Every row gives one point. Any point is a mix of the corners, with weights that add up to 1. It lies inside the corners' shape when no weight is negative. Is each point inside? If not, which corners have a negative weight?

Corners:
(1): -1.21  0.77
(2): 1.74  1.88
(3): -0.49  -3.09
Points:
0.37  -0.99 -> inside
1.30  0.29 -> outside (1)
-0.70  0.20 -> inside
1.83  2.38 -> outside (3)
1.38  0.39 -> outside (1)
0.08  1.10 -> inside
1.61  2.24 -> outside (3)

Corners:
(1): -1.64  1.11  0.65  -0.48
(2): 0.59  2.64  0.57  -0.13
(3): 3.40  -0.77  0.60  2.60
(4): -2.12  -2.87  0.76  -3.86
(5): 1.10  0.31  -0.85  0.34
Points:
1.01  -1.12  0.25  -0.40 -> outside (1)
0.52  1.13  0.05  0.03 -> inside
-0.75  -1.44  0.38  -1.63 -> outside (2)
-0.36  -1.17  0.25  -1.44 -> inside

Corners:
(1): 1.06  -0.99  2.41  2.52  -1.15  -0.07  0.30  1.69  -1.76
(2): 1.54  -1.34  -2.87  -3.26  0.63  0.79  1.08  -0.13  -1.33
(3): -1.76  0.56  0.48  4.96  1.02  -0.44  -1.03  -0.03  0.92
(4): -1.55  -1.88  -3.25  -2.40  1.93  -0.93  1.42  1.26  1.59
(5): 0.49  0.15  0.81  2.00  -1.35  0.06  0.71  0.94  0.92
(6): 2.78  2.03  1.81  -0.54  1.13  -1.56  1.59  -0.42  0.57
(7): -1.73  0.51  0.86  0.95  -0.22  -0.62  1.41  0.71  -2.13
(8): -2.10  -3.23  -2.54  -2.68  1.92  -3.27  0.34  -1.74  1.28
(9): 0.58  2.53  0.41  -1.58  1.20  1.22  -1.07  -0.15  1.76
(10): -0.21  3.92  1.49  0.56  -0.73  -1.72  -0.36  0.99  -4.15
Points:
-0.33  -1.40  -1.52  -0.91  1.20  -1.30  1.12  -0.57  1.08 -> outside (1, 9, 10)
0.37  0.53  0.57  0.96  -0.47  -0.13  0.48  0.60  0.54 -> inside
-0.72  -0.89  -2.12  -2.03  2.29  -1.13  1.14  -0.13  1.81 -> outside (1, 5, 10)
-0.49  -0.43  -0.93  -0.90  0.86  -0.50  0.61  0.51  0.37 -> inside
-0.02  0.67  0.86  1.33  -0.01  -0.49  -0.01  0.69  -0.93 -> inside
1.95  -0.21  -0.21  -1.81  1.03  -0.65  1.35  0.08  1.09 -> outside (3, 7, 10)
0.58  1.06  0.59  -0.02  0.83  -0.67  0.61  0.08  0.33 -> inside
